Rows are points. A path goes straight from each point to the next, and from the last back to the first. The post is the endless flat space through its rows: a point in 2 columns, a line in 3, a plane in 4, and so on, so that a path can go around it. Count how often the path circles the post. Going back the other way cancels.
In the rows, 128 means zero.

Post, one row:
[[107 113]]
Path:
[[144  89]
 [ 95  84]
 [ 71 100]
 [ 88 136]
 [137 153]
 [128 125]
 [144  89]
 [ 71  65]
 [ 89 119]
 [ 97 166]
 [123 129]
 [144 156]]
Times around: 2

Post (8 x 9):
[[120 133 133 143  85 173 124  87 188]
 [123 125 169 142 149  91  99  78  47]
 [144 131 167 174  78 191 134 183 126]
 [111 154 158  97 138 170 152 105 189]
 [108 150 118 150 153 181  86 125 150]
 [136 112 127 144 109 111 151  99  74]
 [166 117 184  91 119  85 134 167 122]
 [139 130 198 127 223  91 120 147 164]]
Path:
[[ 98 155 163 129 134 205 168 173 120]
 [121 139 131 154 108 121 100 113 176]
 [137 168 173 167 107 197  91 150 177]
 [178 112 158  92 124  96 151  41 141]
 [149 114 140 129 152 165 131 175 131]
 [ 86 104 182 152 137 195 175 125 132]
 [166  86 142 150 137 137 111  77 130]
 [181 169 150  85 117 151 160 101 150]
 [103 178 160 124 132 171 106 126  92]
 [104 153 194 124 164 130  77 184 170]
 [102 123 161 133 129 167 137 139  94]
 [ 56 126 180 130 121 179 101 137 112]
 [ 89 109 137 114 146 149 145  97 119]
 [176  99 176 156 124 135 127 180 132]
 [184 163 162 129 151 145 116 113 146]
 [162 162  98 148 126 109  71 129 105]
 [117 146 173 132 144 125 128 152 163]
 [ 80  96 130 110  87 171 116 104 169]
 [124 126 143 110 126 156 107  96 174]
 [169 131 149 140 103 152 148 116 116]
 [136 163 188 135 171 131 129 110 141]
 [109 170 123 140  67 149 102 145 125]]
Times around: 2

Post, 17 rows:
[[167 118 109  99  88 111 114 131 154 125  71 177 143 125 200 181 113 143]
 [156 140 132 120 120 132 108  72 102 182 151 105 133 115 212 123  90  93]
 [143 166 114 142 144 118  78 138 145 165 115 128 131 143 153 124 126 135]
 [136 141  78 108 139  79 132 202 125 167 163  85 140  77 126 119 155 165]
 [105 148  78 108 120 108 115 122 108 137 114 141 110 139  94  95  89 107]
 [166 188 139 106 140 147 103 104 126 129 155 145 150 142 158 122  74 129]
 [146 111  87 133 138 130 104 105 127  94 110 202 142 119 158 192 157 112]
 [109 128  93  54  84 109  88  88 126 158  80  38 158  81 174 175 144 112]
 [123 123  61  90 112  81 103  96 130 185 105 170 176 116 103 165 157 194]
 [100 190 118 130  95 108 107 108 140 181 116 139 153  83 166  95 107 113]
 [134 121 132 122 151 104 152  79 174 146  99 143 129 138 104 204  91 172]
 [126  86 162  34 205 143 126 118  72 191 128 147  76  81  67 158 127 132]
 [144 181  85 147  53 157 162 168 109 140 114 161  95 146 112  98 140 117]
 [163 123 124 152 150 118 141 184 108 117 119 163 188 175 134 158 119 115]
 [137 161 161  56 153  85 113  87 135 179 180  86 150 119 231 106 133 130]
 [148 123 135 112  91  95 107 114 163 162 145 185 137 134 131 216 133 124]
 [162 137 115  81 137 154 123 113 182 189 160 137 182 174 192 166  89  96]]
Path:
[[131 147 109 143 129  92 144  93 162 176 160 160 145 124 145 161 101  62]
 [136 154 156 153 139  53 129 108  69 142 169 172 103 112 135 109  98 135]
 [150 112 125  93 114 148 132 117 106 203 135 140  87 133 213 162 107 105]
 [132  96  78 136 149 132 118  94 158 154 171 191 121 122 193 170 140 103]
 [129 108  64 126 121  85 104 135 185 149 145 131 126 145 173 108 113 133]
 [163 107  59 108 152 135  72  97 156 184 134 133 112 124 123 128 127 127]
 [157 110 158 144 126 128 118 115 145 204 124 131 134  97 129 151  73 137]
 [174 153 145 113  94 115 134 142 150 158 119 142 109  89 159 110 142 102]
 [159 140 112 112 146  55 128 178 124  90 120 101 170 118 159 166 152 128]
 [146 141  88 141 137  96 124 111 110 163 128 163 150 135 143 170 104 143]
 [144 165  99 121 143  97 103 135 149 156 133 171 125 152 126 130 105 149]
 [159 128  98  55 182 108 141 112 116 146  91 147 126  92 169 118 154 157]
 [194  91 131 143 120  95 156 150 128 177 107 210 127 129 150 127 124 157]
 [162 161 157 106  86  96 113 140 138 171 125 164 120 139  99 104 117 198]
 [136 100  95 101 126  80 103 101 121 180  59 144 159 127  92 113  73 137]]
Times around: 1

Post:
[[130 155 151  73 127 113 151 137 177 123 172 130 119 109 133 115 105 127]
 [178 124 156  81 105 120 105 142 159 164 134 121  97 127 176 125  85  92]
 [127 145 143 159 133 133 133 148 159 162 148 178 152 194  97 160 171  99]
 [175 133 111  88 144 111 158 108 128 167 176 130 114 139 163 134 142 104]
 [ 90 119 169 205 156 111 135 150 115 101 122 187 132 154 103 122 148  92]
 [ 91 161 118  87 123 120 115  91  87 109  86 108 115 138 161  79 162 121]
 [118  97 129 159 137 146 156 156 165 125 149 151 133 197  99 125 122  47]
 [162 123 134  47 150 168  81 144 183 137 209 119 106 101 176 144 123 129]
 [100  94 130 143 105 115 135  96 163 140 121 196 121 160 111 127 153 127]
 [110 113 134 150 110 118 168 157 161 124 131 137 107 140  83 151 176  94]
 [ 80 143  97 151 129  41 106 100  74 104 105  81 100 156 130 107 124 145]
 [118 137 118 135  98 113 140 146 160 136 160 191 150 135 139 131 166  71]
 [131 153 103 117 159  70  97  81 123 133 106  92 101  92 133  77 139 136]
 [125 142 122 183  94 180 137 130 112 156 126 164 147 145 121 134 136 118]
 [147 154 113  57 120  96 101 131 132 124 174 143  80 144 120  98 126 146]
 [166 148 155 160 117 135 112 115 149  91 154 146 160 156 137 115 163 128]
 [127 146  75  72 149  76 108  84  98  80  80 123 118 113 133 127 139 150]]
Path, 24 rows:
[[ 90 100 109 153 134 109 163 145 185 136 181 123  85 167 113 157 167  97]
 [105 155 127 129 149 152 131 133 132 122 116 144 158 107 172  99 144  90]
 [177 181  99  97 141 108 130 180 154 145 219 100 147 154 124  99 139 101]
 [165 130 174  97 142 125 107 159 157 122 118 187 151 167 141 101 140  85]
 [ 73  86 164 120 113 133 109 169 131 104  93 146  99 217 114 138  62 120]
 [163 126 144  57 168 100 105 124 183 148 176 172 120 102  88 140 219 142]
 [131 109  87  54 113 126 151  82 152  85 126 170 117 121 107 138 150 140]
 [ 90 151 135 104 127  80  62 151 159 107 171 111  95  93 157 161 181  94]
 [138 162 143 128 197 160  99 164 140 145 184  78  92 194 125 139 134 115]
 [135 173 157 148 183 126  77 132 123 135 133 114 132 179 136  62  95 131]
 [118 142 208 109 209 128 152 148 110  59 128 133 128 141 114 131 164 140]
 [131 152 159 118 130  77 107 200 138 120 202 128 131 154 164 135 165  41]
 [ 92 138 137 152 110 119 110 111 126 129 130 118  79 123  87 124 102 143]
 [168 194 119 130 159 100 129 124 152 100 152 124 138 135  99 123 154 108]
 [212 130  93 154 169  86 194 116 171  89 155 123 163 144 148 119 124  90]
 [129 111 109 101 145  55 194 150 172 100 184 208 141 138 117 127 158  96]
 [125 123 159 113 148 102 127 175 154 166 146 153 150 151 128 138 103  75]
 [ 84 101 100  57 131 212 103  97 120 109 114 161 156 111 158 210 178 138]
 [132 105 187 166  84 109 184 165 108 152 195 169 113 157 134 149 141  68]
 [132 123 149 133 131 103 176 161 105 125 182 181 113 191 111  80 103  92]
 [142 114 133 116 150  72 155 186 159 150 168  98  91 165 120 133 100 120]
 [143 128 121 114 146 157  67 111  89 120 132 123 159 161 144 128 125 181]
 [145 141 114 103 134 170 139 117 153 165 180 179 178 111 166 168 145  81]
 [155 141  45 106 111 181 133  87 135 193 210 117 111 168 132 165 200 110]]
Times around: 3

Post:
[[122 152 145 159 158 111 144 110 132 146 109 130 151  94  98 126  72 132]
 [118 167 110 148 141  87 133  84 139 166 127 145 113 113 170 146 131 109]
 [136 177 140 100 115 111 182 145 114 143 132 159 141 101  61 124 151 153]
 [151 208 150 132 133 150 112  18 157 149 117 128 139  91 217  91  95 131]
 [120 192 118 107 159 149 113 154 117 159 165 127 134 109 118 135 118 155]
 [123 176 135 115 187  99 110 133  82  97 152 124 182 121 188 104 130 125]
 [ 54 157 145  47 176 134 123 219  63 120 112  93 145 124 152 138 130  87]
 [145 151  92 132 106  99 155 191 186 116 156 105 122  77  53 121 116 141]
 [122 123  93 132 113 130 125  85  85 128 102 126 107 117 134 116 113 173]
 [153 152 147 136 112 108  79  75 108 130 115 111  92 131  89 126 136 122]
 [139 167  91 128 106 146  64 116 163 112 120 153 118  98  69 126 138 103]
 [216 100  85 109 143  56 120 136 211 119 137 134 134 176  37  95  79 104]
 [134  98 146 164 146 152 164  70 170 110 140 119 128 162 122 157  87 121]
 [172 126  85 122 113 156  92 131 137 152 103  87 135 116  73 108 174  69]
 [134 171 119 103  95 127 155 158  77 133 170 130 119  91  42 110 125  87]
 [146 149 150 139 155 127 135 120  89 141 129 154  87  97 122 104 144 129]
 [156 161 189 137  39 133 124 148  13 164 144 197 111 148  72  93 164 105]]
Path (30 x 18):
[[108 130 117 101 105  71 124 119  85 110 179 127 123 131 126 150 108  95]
 [176 110 114  75 153 117 105 127 176 106 121 155 141 136  51 156 114  66]
 [191 172 159 127 174 108 105 166  67 155 117 185 105  93  81 117 108 136]
 [186 120 100  62 165  88 150 162 106 113 172 100 171 100 114 111 109  87]
 [144 203 134 121 107 165 114 124 116  87 143 144 141  80 188 135 187  95]
 [ 97 191 152 142 126  97  85 120  87  81 102 150 109 111 137 115 124  87]
 [103 133 169 134  94 111 152 131  53 101 133 185 110 160 135 101 138 190]
 [135 141 135 177 135 150  96 101  71 140 173 135 146 121 147 113 140 179]
 [ 74 153 111  99 144 139 120 165  86 169 139 182 115 134  89 184 119 140]
 [137 167 157  84 107 161  72  95 136 167  69 167  95 146 146 155 163  91]
 [171 151 106 109 100  87 115 144 187 100  84 132 110 121  84 132 147  59]
 [143 200 103 150  97 102  66 126 151 161 127 171 140 119  88 101  85 107]
 [ 79 212 142  51 128 124 136 141 112 134 126 184 119 107  76  63  93 179]
 [113 124 131 133 142 186 113 182  96 152 178 195 114 108  99 107 138 142]
 [117 202 134  49 152 127  81 105  87 154 125 134 138 123 160 132  97 146]
 [164 124 107 126 116  49 121 103 115  87  87 126 107 125 101 119 109 109]
 [185 214 108 107 166 115 148 115 148 151 155 116 153 109 116 109 160 118]
 [104 191 176 120 180  99 123 136 141 105 121 145 136 157 142  95 116 109]
 [127 131  89 118 119  98 125 130 110 173 140 125 126 137  70 110 134 122]
 [127 114 119 151 129 105 127 115  95 105 158 144 149 130 129 122  81 123]
 [164 150  83  84 142 151 112  68 105 159 143 102 120 104 167 128  76 126]
 [134 204 138 166 121 157 101 153 114  87 182 165 106 117 188 129 130 116]
 [155 162 154 158  83 174 109 111 105 151 117 130  95 159  86 106 159 131]
 [104 180 107 132 126 107 121 143 153 190 165 122  68 102 127 132 134  95]
 [ 78 175 140  69 106 183 106 125  96 141 153 169 138 107 102 129 124 115]
 [165 100 141 153  69  69  99 102 160 141  88  81  94 109  67 128  88 147]
 [150 141 109 108 120 122 129 119 164 121 139  80 123 136 134 162  85  51]
 [165 160 106 125  94 105 129 110 111 126  98  91 146 164 133 107 169 128]
 [125 187 164 112  53 157 167 102 108 128 134 127 129 148  87 108 133 131]
 [151 134 133 122 162 113 108 120 144 123 139  83 146 146 142  90 149 116]]
Times around: 5

Post (17 x 18):
[[110 122 175 142 153 183 133 124 177 108 137 123  93 109 197 141  95  99]
 [133 141 133 126 117 126 107 116  91 126 124 180 150 143 104  65 135 157]
 [ 76  80  99 126  98 121 169 150  91 108  68 126 162 107 124  87 111 162]
 [162 111 113 144 110 132 132  99 189 141 114 108 137 183 177 125 148 115]
 [141 128 139 130  68 157  88  93 169  95  94 171 141 107 139 110 114 138]
 [120  96 102 157 102 113 124 154 119 113 143 154 122 152  82 110 135 165]
 [107 170 122  95  99 173 107  91 131 140 127 162 131 146 129 112 121 108]
 [ 85 108 143 152  85 166 124  96 115 113 124 155 148 154 150 174 145 141]
 [194 130 120 108 103 108 158 149 127 133  96 117 102 109 196 171 129 107]
 [119 148 181 175 162 140 152 150 153 110 147 129 132 110  83 149  88 150]
 [154 170 164 123 171  79 140 114 166 112  82 140 115 146 112 142 157 175]
 [124  70  86 185 105  81 118 140 144 108 130  96 134 104 113 111 152 132]
 [125 142 118 160 127 116 118 109 131  71  62 134 145 178 138 129 147 139]
 [141 102 116 114 132 154 170 153 163 110 118 127 138  81 142 147 108  99]
 [146 119 112 176  91 149  56 119  89 146  92 186 150 144  75  91 159 156]
 [162 142 108 133 125 146 145  96  98 152 104 152 116 110 109  81 140 181]
 [115 102 108 161 134 123 121 145 122 138 125 126 164  95 121 132  95 201]]
Path (30 x 18):
[[ 90 171 144  94  74 172 153 107 208 115 120 140 120 129 129  82  56 184]
 [124 174 129 154 133 135 133  64 175 111  75 126 107 129 155  70 162 126]
 [ 75 139 149 166 101 135  56  61 108 113 100 159 139 185 143 111 166 112]
 [187 141 142 134 122 162 179 151 137 124  31 143  89 132 142 106  72 125]
 [109  43 128  78 139 149 187 140 197 182 109 113 171  85 132 128  90 136]
 [135 121 161 125  82  98 120 113 168 115 178 113 122 172 160  92 123 149]
 [ 72  93 157 162 127 126 126 127 142 127 157 107  99 123 170 131 133 172]
 [109 135 122 123 116 112 171 156 126 161 149 151 150 115 102  91 124 142]
 [121 142 131 195 131  95  82 132 132  41 107 159 129 230 113  96 128 113]
 [114  67 121 126 138 120 149 149 113  74  85 156 156  67 107 126 108 169]
 [121  78 132 119  97 158  99 102 115 149 153 154 185  86 107  96 110 165]
 [ 89 114 136 156  91 162 118 115 109 100 103 142 116 189 138 121 168 119]
 [ 76 120  92  93  79 175 194 136 119 149 117 153 127 101 116  27 103 143]
 [107 141 157 130 141 149 128  97 110 118 105 167 160 152 195 137 103 184]
 [ 92 130 125 146  90 192  72  47 112 162  38 158 173 125 127 155 185  99]
 [154 141 133 128 137 150 143 103 166  68  81 120 129 136  88 137 130  95]
 [149 144  89 145 111 111  65  55 104  94  19 133 151 122 101 130 216 179]
 [152 105 100 146  38 133  87  63  98 141 125 136 164 116 150 160 198  86]
 [182 189 149 110 164 149 140 134 155 144  97 106  67 129 161 139 148  55]
 [ 87 138 138  96 104  96  97 132 197  89  85 189 158 161  73 119 144 177]
 [126 134 109 175 123  91 139  97 172 104  85 135 129  92 103 154 142 163]
 [133 127 102 171 144 129  87 105 162 178  90 104 132 150 138 117 105 122]
 [148  76 106 187  85 125 106 130  44 114 124 157 118 193 143 131 178 137]
 [149  93 147 157 134 111 125 156 135  98 103 135 117 122 135 107 120 201]
 [120 165 124 173 121 151  49 117  89 123 115 158 125 200 160  43 165 139]
 [112 154 114 139 109 153 136  96 134 162 113 146 160 203 101  48 132 176]
 [ 94 108 163 141  63 168 108 119 150 109 137 192 123 118 190 176  90 140]
 [138 103  54 150 155 135 150  90 133 179 118  82  83  95 144 114 149  95]
 [124 103 116 134 114 132  92 137 152 122 131 144 119 169 101 112 131 125]
 [113  87 128 124  69 104  88 176  72 118  97 139 148 111 129 124 138 138]]
Times around: 5
